Each row is a point. The points of each table are mixes of a few directions, plus a little noise. Count the directions of each table, and those that both share. Where both have some left over, give the other angles between the two spaces (their principal angles), to ten degrees, smallest first.

First, 6 rows:
0: -0.005 -0.001 -0.024
1:  0.002  0.001  0.008
2:  0.009  0.002  0.041
3: -0.019 -0.005 -0.089
4:  0.004  0.001  0.019
5:  0.010  0.003  0.045
Second (4 x 3):
0:  0.008  0.018  0.011
1: -0.016 -0.003 -0.076
2:  0.004 -0.003  0.028
3:  0.003 -0.011  0.037
Directions: first 1, second 2, shared 1

First (9 x 8):
0:  0.064  0.011  0.042 -0.031 -0.008 -0.013 -0.041  0.005
1:  0.053  0.009  0.035 -0.025 -0.006 -0.010 -0.034  0.004
2: -0.066 -0.012 -0.043  0.031  0.008  0.013  0.042 -0.005
3: -0.044 -0.008 -0.028  0.021  0.005  0.009  0.028 -0.004
4: -0.038 -0.007 -0.025  0.018  0.004  0.008  0.024 -0.003
5: -0.034 -0.006 -0.022  0.016  0.004  0.007  0.022 -0.002
6: -0.045 -0.008 -0.029  0.021  0.006  0.009  0.029 -0.003
7:  0.076  0.013  0.049 -0.037 -0.009 -0.015 -0.049  0.006
8:  0.034  0.006  0.022 -0.016 -0.004 -0.007 -0.022  0.002
Second, 8 rows:
0:  0.002  0.006 -0.019 -0.012  0.018 -0.056 -0.018  0.002
1: -0.037 -0.013  0.039  0.017 -0.023 -0.005 -0.010 -0.013
2: -0.001 -0.007  0.012  0.041 -0.008  0.060  0.017  0.025
3:  0.030  0.002 -0.018  0.029  0.008  0.075  0.029  0.036
4:  0.037  0.008 -0.037  0.015  0.024  0.033  0.017  0.036
5: -0.039 -0.011  0.036  0.007 -0.019 -0.028 -0.017 -0.020
6:  0.002  0.006 -0.010 -0.030  0.006 -0.042 -0.011 -0.018
7:  0.005  0.009 -0.004 -0.066 -0.006 -0.038 -0.007 -0.049
Directions: first 1, second 3, shared 0; angles 70
